Each row is a point. Each copy is the shape, with its points in the same order, turned, moved and blurred by noise. Some copies are also mirrored. Which?

Shape:
[[-43   3  21]
 [-28  18  29]
 [ 23 -22 -42]
 [-38  40  62]
 [ 26 -39 -18]
 [ 43  18   5]
 [  4  13 -74]
 [ 40 -22  30]]
Copy 1:
[[  7  22  51]
 [ 29  16  39]
 [-36 -14 -30]
 [ 69  27  55]
 [-28 -36 -14]
 [ 31 -17 -30]
 [-43  38 -45]
 [ 28 -53   0]]
Copy 1 is: only turned
Copy 2 (8 x 3):
[[  3  23 -17]
 [ -6  20   5]
 [ 33 -69   6]
 [-27  54  15]
 [  5 -69  -9]
 [ -8 -38  51]
 [ 77 -46  20]
 [-38 -48  12]]
Copy 2 is: only turned
Copy 3, 8 rows:
[[  2  55  17]
 [ 16  44  16]
 [-46 -11 -46]
 [ 50  47  41]
 [-49 -18 -18]
 [  4 -27 -19]
 [-21  14 -80]
 [-19 -30  21]]
Copy 3 is: only turned
Copy 4, 8 rows:
[[ 43  48   0]
 [ 41  25   2]
 [-44  15 -19]
 [ 82  17  14]
 [-25  17 -49]
 [ -1 -28  -6]
 [-63  28  26]
 [ 11 -18 -47]]
Copy 4 is: mirrored

Shape (7 x 4):
[[  4  24  42  12]
 [ 24  58  14 -79]
 [ -7 -62  12   5]
 [ 29  37 -19  13]
 [  0 -12  39   0]
 [ 34   5 -50  17]
 [-55  35 -43  -4]]
Copy 1, 7 rows:
[[ 39  28  21  32]
 [-46  84  12  56]
 [ 14   1  36 -51]
 [ 26  55 -36  11]
 [ 23  20  41   3]
 [ 18  51 -49 -32]
 [-23 -18 -51  23]]
Copy 1 is: only turned
Copy 2:
[[ 38  27   8  15]
 [ 96 -46 -20 -19]
 [-12 -10  70  12]
 [ 17  15 -22 -40]
 [ 30   9  45  19]
 [-18   0   4 -54]
 [-26 -41 -42  16]]
Copy 2 is: mirrored

Shape, 12 rows:
[[ -4  17  65 -58  18  46]
 [ -4 -38 -38 -13 -21 -32]
 [ 19  33  -2   5 -21 -39]
 [ 39  29 -38 -14 -26  52]
 [ 12 -26 -50  11  34 -38]
 [-10  -9  27  18 -22 -10]
 [ 52  16   2 -65 -11   6]
 [ 28  -7  82 -51  38  47]
 [ 37 -38  83 -31  63  40]
 [ -7   6 -41  -7  23 -26]
 [-36 -21 -44  23   7 -16]
 [ 45  -1 -29 -31 -11 -25]]
Copy 1 (12 x 6):
[[-52  40 -10 -22  -5  58]
 [ 18 -54  -3 -32  -8 -35]
 [  9 -29 -33  19 -56 -12]
 [ 30 -22  44  10 -51  51]
 [-18 -68  24 -11 -31 -45]
 [  3  10 -21  20   2 -16]
 [  0   2   0 -47 -70  41]
 [-61  70  16 -32 -22  29]
 [-68  75  39 -35 -14  -4]
 [-19 -67   7  -3 -25 -11]
 [  2 -65  18  13  14 -27]
 [ 13 -40   6 -36 -62  -1]]
Copy 1 is: mirrored
Copy 2 (12 x 6):
[[ -26   35  -60  -57   54   -2]
 [  12   19    8    7  -55  -27]
 [  34   24   10   34   22  -16]
 [  -4   12  -35   29    2   61]
 [  35  -24  -18   19  -47  -45]
 [ -13    8   26   -6   19  -24]
 [  41   47  -46  -23    8   26]
 [  -8    4  -58  -87   54    8]
 [   3  -32  -51 -106   45   -8]
 [  19    6  -33   29  -23  -38]
 [ -17  -11   -1   33  -41  -47]
 [  53   28  -18    4  -25    8]]
Copy 2 is: only turned
Copy 3 (12 x 6):
[[-72 -58 -30   5   3  -1]
 [ 25  17  30  38 -41 -40]
 [ -2  45  12 -17  -4  -8]
 [ 20 -22  -5 -35 -59  30]
 [ 64  22 -10  37  -9 -40]
 [-16  10  35  30  10   7]
 [-16 -27  -6 -45 -34 -39]
 [-54 -86 -22  -3  33 -16]
 [-25 -97 -19  16  60 -27]
 [ 28  29 -24  29 -24 -25]
 [ 36  30   2  68 -28  -2]
 [ 23   7   9 -23 -30 -43]]
Copy 3 is: only turned
Copy 4:
[[ 24 -90  24  -7 -64  -7]
 [-27  -3 -20  24  43   5]
 [  2  32 -25   5 -18 -28]
 [-33 -41 -82  13 -36 -12]
 [ -1  21 -35  25  18  58]
 [-24  -3  21  35 -21 -14]
 [ 38 -58 -52  -1  -2 -26]
 [ 47 -98  23  27 -62   6]
 [ 56 -92  24  65 -60  37]
 [ -5  12 -27 -10   5  35]
 [-48  13  -6  18  14  43]
 [ 20 -11 -60  17  16 -13]]
Copy 4 is: only turned

Shape:
[[ 24  27 -15 -25  15 -95 -37 -24]
 [  4  -1  30 -23 -27 -55  13  47]
 [  9 -34 -33 -41 -53  20  33   1]
 [-34  45 -25  22  65  37   0 -24]
 [ 40 -14  37  -5 -10 -19  21 -10]
 [ -1 -20 -68 -35  55 -27 -44 -19]
 [ 55   4  10 -19 -44   8   2   4]
 [ 31  -4  29 -33  -5 -38 -40  37]
 [ 35 -54  22 -14 -41 -16  -1 -34]
 [ 43 -20 -59   4  -4  79  17 -20]
 [-39  26 -78  -1  33  -2 -38  -8]
 [ 21 -43 -68  51  15  28  18 -29]
 [-47  15  12  59  20  28  -8 -35]
 [-49  29  12  20  54  11  19 -19]]
Copy 1:
[[ 55  11  85  12  25 -46 -38 -17]
 [  9 -53  24  25  43 -60   3  40]
 [-19 -52 -30 -33  -9 -24 -56  13]
 [  9  29  43 -87 -11  35  25   5]
 [-14 -34  37  22 -37 -30 -13  21]
 [ 28  62  55 -43  13 -30 -73  20]
 [ 18 -39 -17  23 -33 -26 -26  12]
 [ 43 -10  22  38  15 -37 -19  54]
 [-23 -22   1  40 -32 -24 -61   2]
 [-11  14 -42 -69 -70 -11 -24   0]
 [ 27  49  28 -81  38   0 -21 -11]
 [-54  49 -11 -53 -39 -37 -15 -17]
 [-40  32  28 -21  -7  51  30  -8]
 [-17   4  67 -43   1  35  27  26]]
Copy 1 is: mirrored
Copy 2, 14 rows:
[[ -1  69  13  47  65 -19  33 -61]
 [-12  -2  19  11 -27 -26  62 -52]
 [ 15  17 -53  -1 -57  10  -3  -6]
 [ -8 -19  20 -20  74  26 -23  47]
 [ 30 -14  20  53 -16   8   4 -39]
 [  7  67 -17 -10  65 -47 -24  -4]
 [ -3  -4  -9  30 -29  15 -22 -58]
 [-30  16  43  26 -11 -52   5 -62]
 [ 18  18 -23  89 -30 -15   1 -32]
 [ 17 -25 -54  -4   7  15 -83   9]
 [-23  31 -18 -38  67 -12  -9  25]
 [ 40 -38 -67  16  41  -9 -31  19]
 [-27 -40  10  39  43  19  12  55]
 [-14 -17  36  -7  49  29  26  43]]
Copy 2 is: mirrored
Copy 3:
[[-60  29  -9   8  49  26  -5 -99]
 [-42 -41  -6  27  64  19  13 -15]
 [  1 -42  48 -15 -11  22  38  -1]
 [ 17  74 -37   2 -21 -20 -32  10]
 [ 12 -27  -9  25  32  60 -12 -28]
 [-60  59  -9 -58 -14  32  -2 -35]
 [  9 -62  13   9   7  24 -25 -40]
 [-67 -50 -19   6  34  37 -29 -35]
 [ -3 -40   1  22  -8  80  20 -47]
 [ 58 -14   6 -59 -51  16  -8  -3]
 [-38  61 -26 -36 -27 -35   8 -27]
 [ 56  19 -38 -58 -26  35  34 -21]
 [ 22  43 -68  48 -31   1   9  -1]
 [  8  64 -38  38  11   3  -7  21]]
Copy 3 is: only turned

Shape (14 x 9):
[[ 49 -35  24  -7 -67   6 -17   1 -72]
 [ 14 -27 -51 -63   6  20 -12  38   0]
 [ 26 -37  15  18 -37  25   2  56 -65]
 [  5  23 -62  18   8  62 -27  14  18]
 [-18  -1 -24 -21 -28  -4 -33  32  39]
 [ 14 -30 -14  18 -33 -37 -29 -22 -41]
 [-35 -13  55  36  22 -17 -46 -11 -16]
 [ -8  19  65  34  46 -35 -10  -8  67]
 [ -2  -4  84  46  37 -72 -38  24 -30]
 [ -3  26 -46   3   0 -14 -33  19  -9]
 [ -9  66  90  22  41 -51 -82 -29   5]
 [ 10  48  51  46  40 -37   2   1   4]
 [-39  20 -33 -29 -18  22  13   5 -19]
 [-19  39 -47  -5 -50  16 -32  30  10]]
Copy 1 (14 x 9):
[[-20  10  23 -43 -74 -71 -39  19  26]
 [-26  79   0  29  18 -21  -5  -6   3]
 [ 17  32  -6 -17 -71 -62  17  38  15]
 [ 21  42   1  30   5  45   6  12  77]
 [-14  10  13 -13  36  -1  35 -16  20]
 [-23 -16  29 -17 -62  -1 -12 -27   9]
 [ 43 -67  32  21 -32  -9  16   2 -22]
 [ 82 -37  53 -22  17  42  23 -29 -36]
 [ 44 -55  68  -1 -60  -7  40  17 -75]
 [-22  22  13  10 -16  39  23  12  11]
 [ 43 -84 110   4   2  53   7  36 -40]
 [ 67 -26  42 -27 -34  48  17  22 -41]
 [ -9  15 -45   3  16  10 -21  25   2]
 [-29  17 -11 -21  17  26  22  35  43]]
Copy 1 is: only turned
Copy 2 (14 x 9):
[[-39  17  34  25 -60  21  73 -19 -31]
 [ 43  62 -35 -18 -16  21  66  52  -6]
 [-38  11  24  -2 -31 -38  73  29 -13]
 [ 29  43 -33 -50  64   1  73  -3   9]
 [ 41 -13 -32 -38  -3  33  50  22  28]
 [-45   7  16  -3 -15  65  43   7   6]
 [-52  -2 -25   3 -11   5 -19 -11  43]
 [ 10 -23 -38 -30  19   1 -75 -10  17]
 [-50 -48  -8  46  -3 -11 -53  18  10]
 [ 27  15  -4  11  35  32  45  13  30]
 [  3 -45 -52  53  25  11 -72 -63  31]
 [ -4 -19   7  19  31 -23 -48 -17   3]
 [ 30  60  15 -24  -2   0  49   2  51]
 [ 42   3   0 -18  11   7  88 -10  41]]
Copy 2 is: mirrored

Shape (15 x 11):
[[-16 -38  26  42  26 -13  37 -53  20  16  32]
 [-35 -29  14 -33 -38  25 -19  19  12  32 -13]
 [ 49  45  37 -54 -34 -61  15  23  33 -27 -27]
 [ 22 -54  25 -13  18 -44 -31 -56  27  -2  53]
 [  7 -23 -48  46  13  20 -41 -15 -29  38  22]
 [ 29 -20 -62 -16  65 -18 -44 -42   6 -16  42]
 [-13 -45 -40  47  23  -5  10  31  24  41 -57]
 [  5 -42  27 -50  74 -27  23  31 -13  -3 -11]
 [ 43   2  33   7  22  50 -10 -19 -16 -23 -17]
 [-16  47 -45  13 -39 -19  65   1  45  27  23]
 [-19  27  17  23 -38  55  17 -80  36  46 -21]
 [-12 -64 -52   7 -38  36 -21 -44  26  14  52]
 [ 39 -33  43 -20 -20  -9  28 -54  27  63  18]
 [-61  44 -51  23  47  58 -43  14  -2  10 -33]
 [ -5 -40 -57  23 -45 -25  29 -16 -30  45 -38]]
Copy 1, 15 rows:
[[-33   9  16  43 -23 -25  36  15  24 -17 -29]
 [ 53  19 -11 -21 -21  12 -25 -25   2 -53 -23]
 [ 46  16 -74 -42  34  48  34   0  10  60   8]
 [ 34 -15 -21  56  -2 -45   6  36   1  16  -4]
 [-12 -41  65 -10 -37 -16 -42  14 -11 -17   9]
 [-13 -57  -7  26  13 -29 -58  52  29  16  48]
 [ -8 -33  11 -73 -57  -9  12  -3  70 -41  -1]
 [-15 -23 -95 -30 -23 -37 -16   1  19   4 -33]
 [-26 -26   2 -19  32 -19  -4 -66 -12  11  -8]
 [-26  30  11  -7 -19 101  17  28  36 -16  11]
 [ -6  37  71  36  28  28   7 -51  35 -18 -37]
 [ 28 -42  44  48  -3   7 -13  31   1 -78   9]
 [ 34 -13   1  50 -15  17  21 -10  26  27 -66]
 [-46  30  44 -62 -11  -1 -87 -35  38 -35  37]
 [  8 -30  51 -62 -16  28  20  49  30 -41 -50]]
Copy 1 is: only turned
Copy 2:
[[-31   5 -56  32 -27 -22  43 -28  19  16  28]
 [ -9  -7  30 -21 -19 -65  30  27 -10  -8 -42]
 [-28   7  41  28  61 -23 -32  93 -15 -10  29]
 [ -1  -3 -38  43  -3  12  83  20 -26 -23  16]
 [ 38   6 -34   1 -33  -8  -7 -58 -38 -31 -31]
 [ 32  53 -12  13   5  55  42 -28 -41 -52  12]
 [-27  65 -19 -14 -64 -64 -28 -11 -55  -3  -6]
 [-20 102 -13  36  23 -26  33  36 -12  19 -32]
 [  7  23   6  43  47 -66  -1 -40   7 -34  -1]
 [-33 -15  19 -28 -37  17 -49   6  16  35  34]
 [-43 -48  -3 -46   6 -67   9 -58  23  -7  33]
 [ 44 -25  16  -7 -68 -12  63 -37 -20 -11  11]
 [-27 -35 -19  20  24 -36  53  -5 -35  45  19]
 [-22  59  11 -57 -29 -22 -33 -61  17 -77 -55]
 [ 35   9 -39 -45 -39 -52 -27   5 -40  38  18]]
Copy 2 is: mirrored

Shape, 15 rows:
[[-21  28  27   4 -31 -19 -16  75   6 -30 -39]
 [-59 -10   2 -11 -17  29 -39  67  19  50 -30]
 [  2  11   3  74   2  44  42  56 -62  43   5]
 [-34  -7 -22 -21  11 -26 -40   9 -24  -4  44]
 [  4 -13 -34  42  64 -29 -12 -26  31   3 -22]
 [ 31  -2  79  16 -15 -12  36 -14  45 -11 -45]
 [-16  50 -31   3  18  81 -17   6 -60  20  -9]
 [-19  -5 -20   0   8 -17  -5 -21  44 -30  65]
 [ 19 -61 -15  53 -34  64  10 -28  35 -34  40]
 [ -5  -5  15  22  40  36  33  62  19 -55  -8]
 [  7 -33  12   3  22 -29 -45  14 -27 -20  11]
 [ -2  20  -1  34 -36 -33  39  13 -42 -48  37]
 [ -1 -50  74 -25  11 -14 -21 -18 -58  15  26]
 [ 55 -39 -12 -32  15  53  21  15  -7 -24  33]
 [ 35  16  69 -15  38  53 -52  54 -45  51 -11]]
Copy 1, 15 rows:
[[  18   -1  -29  -71   38   55   24   45  -23   24  -29]
 [ -48   20  -22  -45   49   17   68   40  -48  -54  -16]
 [ -86  -27  -18   21   40   37   17   40   39   14  -98]
 [ -13  -13   -1   19   29  -12  -26    8  -58   -1    1]
 [ -41  -10  -20  -22   34  -58   -6  -23   22   13   42]
 [  11   41    1  -41  -18   39   14   18   80    7    6]
 [ -48    6  -21  -17    1  -32    2  -10  -38   -9 -116]
 [   4  -26   22   26  -14  -20    4  -22  -27   10   40]
 [ -62    7  -43   38  -75   -5   54   15   15   33   12]
 [  -6   23   -6  -13   24    0   61   -1    4   71  -26]
 [ -12   23  -29    3   25   -1  -50   13  -33   32   18]
 [  12  -57   -2   17  -19   43  -21   29    7   47  -32]
 [ -23   72   35   47   18   22  -59   52  -11    9   -2]
 [  13   38  -54   69   -8  -18   21    1    7   29  -34]
 [ -45  101  -26    1   64   44  -13  -11   -8  -25  -70]]
Copy 1 is: only turned
Copy 2:
[[-25  48 -29 -15  14 -27  26 -35 -22  21 -36]
 [ 19  34  26  44 -46 -20 -16 -55 -19  34 -13]
 [ 36  -1 -35 -28 -73  43  13 -36 -18 -56 -44]
 [-29  73   7  17  -4  26  -9  20  21 -30  23]
 [ 13   2  20 -31  13 -35  -2   9  25 -77  59]
 [ 40 -44 -56 -41  51  -6  24  21 -25  19   8]
 [-49 -25  20   2 -73   4 -25 -17   2 -50 -39]
 [  3  23 -10  22  40  22  11  26  72 -18  22]
 [ 81 -22  26  10  -8  13  50  47  72 -20 -28]
 [ 14  11 -53  42  -2 -41  35   2   2 -39 -28]
 [  0  50  13  -2   6  16  34  41 -16 -29  26]
 [ -8  46 -67 -50   8  36  16  24  42 -34 -40]
 [-22  35 -11   1 -31  65  21  76 -43  -5  35]
 [ 24  -2   3  45  18  26  -5  58   1 -59 -49]
 [-32 -30  22  38 -28  39  29 -20 -99 -33  -2]]
Copy 2 is: only turned
Copy 3 (15 x 11):
[[ 67  20  15  47  30 -37 -28  12 -26  14 -56]
 [  4  21  17  86 -20 -12 -18  30 -53  41 -59]
 [ -4  39  36  74  53  25  -5  36  12 -11  51]
 [  0   1  23  32  -7 -13  31 -62 -49  35  -6]
 [-35 -28 -16 -34   8   6   4  -7  17  44  -8]
 [ 53 -22  -3 -15 -40 -42 -62  27  32 -38   0]
 [-41  28  23  36  62  13  30  20 -71 -44  -1]
 [  0  15  53 -42 -37 -20  34 -38 -32  40   8]
 [  3  60   8 -39 -66  23  70  45   8  -3  31]
 [ 30  63  -2 -21  43 -47 -10  45 -30  19   8]
 [ 16  -7 -32  16  -1 -31  26 -45 -22  24  -6]
 [ 75  22  54   2  22  16  14 -36   6   4  29]
 [ 28 -12 -39  54 -42 -40  -7 -50 -47 -11  67]
 [-18  85 -20 -22 -18 -29  25 -17 -19 -39  17]
 [-38   3 -23  91  24 -86 -18  23 -35 -48  12]]
Copy 3 is: only turned

Shape:
[[ 61   1 -47 -32  23   0  58  30 -14  10  27  17]
 [-43 -37 -53 -21 -47  21 -22 -37 -52 -56  58 -23]
 [-31  56  68 -41  12 -51  24   7  44  18  50  58]
 [ 15 -36  28 -24 -51 -35 -11 -15  26  -1 -36   5]
 [ 25   6  36  52  21  27  21 -34   0  61 -31 -20]
 [-26 -46  34 -54 -41  55  10  35 -54  14 -11  -1]
 [-13  22  -4  19 -52  28 -47 -42  11 -24 -18  67]
 [ 20  28  68 -19  10  43  55  -9 -39  37 -57 -17]
 [-23  -6 -39  17  -8  27  19 -10 -17 -17 -50 -33]
 [  7   1  66  15   1 -24  38  49  23 -33  23   5]
 [ 33  56  33 -16 -32 -40  37 -14 -34  33 -29  21]
 [ -5   3 -30  32  33 -33 -17   4 -31  27  16 -22]
 [ 24 -41 -35  53  52  34 -56  15  26 -40  11  72]
 [-29  34 -27 -12 -25  24 -34  55  26  52 -22  24]
 [-39  23 -30 -44  42 -42  20  30 -12 -51   1 -18]
 [ 28  53 -24 -30  31  58 -41   2 -17 -22 -25 -20]]
Copy 1:
[[-40  23  44  -7 -48  59 -31  12  26  51   8 -16]
 [-40 -71 -45 -31 -25  37 -12 -80 -50   2  13  11]
 [ 71 -70   7  39 -20  28 -48  36  67 -20 -44  -7]
 [  6  -4 -24  24  33   1  50  -4  20  10 -39 -26]
 [ -2  26  12 -38  31  52   6  75  11 -59  -6  -1]
 [ -4 -47  -7  46 -27  64  59  22 -66  -2  15  -7]
 [  5   0   1  37  17 -23 -39 -37 -42 -63 -27 -16]
 [-11   4  38  25 -21  74  46  83  -3 -57 -23  36]
 [-61   5 -27   2 -11  -2  19  19 -18 -42  31  23]
 [ 80   2 -24  -1 -40  21  16  21  37   8  -3   2]
 [ -8 -23  66  14 -12  29  31  10  61 -50 -41   4]
 [-18 -40  25 -67  14  -4 -27  26  14 -12  31   3]
 [ 26  48   6 -10  38 -35 -94   2 -55  33  28  -5]
 [-18 -48  20  41 -18 -24 -27  46  -7 -38  25 -65]
 [-24 -54 -10  -5 -58 -17 -11  13  36  42  15  54]
 [-47 -14  32 -18 -34 -19 -17  46 -51  -7 -35  21]]
Copy 1 is: only turned
Copy 2 (16 x 12):
[[  45   30   26  -29    8  -44  -60  -22    1    1  -48    6]
 [  20   40   67  -62   41   63   17  -46   15   32  -15  -82]
 [ -31   57   10  101   -8  -52   25  -19   -3   65  -49   -2]
 [ -14   39  -17    7  -22   49    0  -24   44   30   12   33]
 [ -29    5  -11  -11    6  -45   30  -24  -35  -21   49   40]
 [  51   34   48   -5  -15   22   34 -102   42  -22   12   -2]
 [ -15    4  -46   15   -7   49    8  -45  -27   15   27  -92]
 [  25   11   20  -14  -44  -59   33  -74  -27    5   40   63]
 [  51   22   12  -59  -10   13   39    0  -11    1   30  -23]
 [  25   -3    7   38   23  -45   12  -10   69   53    8    9]
 [  10   23   23   32  -42  -16  -35  -41  -40   46   39   31]
 [ -13    9   64  -13   13  -11   -7   32  -10  -30   12   -7]
 [ -14  -28  -47  -11   20   -4  -25    0   45  -67  -30  -90]
 [  56   33  -11   50   -3   37   25   -5  -38  -46  -15  -23]
 [  60   16   57  -10  -39  -19   20   42   20   35  -43  -36]
 [  35  -58   10  -37  -19   19   19  -27  -40  -11  -41  -15]]
Copy 2 is: only turned

Shape:
[[ 15  19 -45   3  -9  -1 -10  -5  28   2  90 -11]
 [-37  37  38  26  24 -44  58 -31  18  49  17 -43]
 [ 17  27  10  55 -19  40  27  34 -25  -6 -15  22]
 [-34 -34 -17  20  30  12  -7 -19 -35  14   4 -57]
 [-10 -81  22 -26 -15  -8  22 -16 -24  20 -26 -35]
 [  7  68 -10  -2  41  37 -58 -32 -50 -22  45 -19]
 [-36  -3 -19 -12  89  -7  30 -62 -22  -2 -36  38]
 [-79 -36  -9 -40  28   6  24  -2  40  35  50 -53]
 [-30  68 -33  50  24   3  20  11  11   9  -8  61]
 [-22  63   0 -29  53 -29  13 -24  17 -17 -31  -2]
 [-42  18 -23  15 -82   3 -40 -35  19 -38 -22  -6]
 [ 18 -37 -21 -22 -29  -4   9 -75 -37 -34  -5  31]
 [ -4  36  45  59 -19   6  64  -3  -7  -6  38 -57]
 [ 19  -5  28  -8 -50  37   0  14   6  39  22  53]
 [ 18  18  14  11  37  83  61  30  59  55 -27  23]
 [ 33   6 -13   7 -22  24  29 -14  18  35  33 -63]
 [  0  -4  61  16  53   6 -38 -10  -1   4   1  29]]
Copy 1:
[[ -61   47    8   21    7    8  -16   44    5   30   63  -20]
 [ -12  -36   33    1  -20  -15  -16  -33  -73   72   17  -11]
 [   8   -6  -18   38  -35   -4   -6   42   16   17  -33   42]
 [ -42   41   33  -26  -18  -36   29  -45    7   12  -13    1]
 [  36   59   25  -40   -5  -47   65  -25  -32    2    3    8]
 [ -77   25   17   22   32   -6  -57   -9   43  -14  -41  -44]
 [   4  -35    8    8   23 -118   -5  -53   37   15    8  -19]
 [ -37   -3   15  -57  -14   -5   49  -35  -26   10   80  -37]
 [ -30  -42  -50   70  -22  -43  -27   -1   18   33   20   24]
 [   3  -36   -9   13   55  -36  -39  -54   -4   27   20    0]
 [ -58   26  -38   30   42  -28   17   25  -60  -40   -6   49]
 [   7   54   15    6   41 -112    3   39   -9  -17    3    0]
 [ -27  -15   53  -16  -35   16  -29   33  -42   47  -21   26]
 [  31   27  -20   55  -26   -5   37   59  -10   -5    8  -28]
 [  47  -63   33   60  -40   14   44    1   39   12   43   14]
 [ -17   40   68   19  -15   18    6   11  -19   16   35   17]
 [  -4   -7  -17   29   26  -22   34    0   19   47  -46  -46]]
Copy 1 is: mirrored
Copy 2, 17 rows:
[[  1  29  49  -5   6  39   5  46 -27  53 -24  41]
 [ 53  38 -26 -23   7  41  -8  59  61 -18   5 -28]
 [  8 -20   5 -24  33  -5  29  -4 -35  10  68 -24]
 [ 31 -21  49 -11  51  -4 -22  15  17 -22 -44 -30]
 [ 14 -61  -3 -12  -3  -5 -65 -15  25 -39 -29  -2]
 [-19  18  44  63  66  -8  55  58 -27  -4 -25  -8]
 [ 12  28  10  47  30  49 -52   9 -29 -61 -10 -85]
 [ 15  25  56 -36  10  71 -28   2  54 -42 -55  22]
 [ 18  68   9   3  25  41  24 -12 -37  23  48 -63]
 [-26  73   2  29   0   8 -14  33  10 -41  10 -51]
 [-24  49 -29 -20  53 -45 -17 -39 -21  35 -34  17]
 [-23 -30 -33  30  25   6 -62   4 -62  -3 -35  -8]
 [ 29  -5 -21 -68  38   5  24  73  14  -7  28   5]
 [  5 -29 -12  22   5  35  11 -40 -11  23  41  46]
 [ -3   6  46  -4  32  67 -23 -16  28 -15 121  -5]
 [ -7 -21  27 -24  28  19 -26  53  38  38  13  25]
 [ 54  14  20  58  17  -9   5   2 -20 -55  26   7]]
Copy 2 is: mirrored
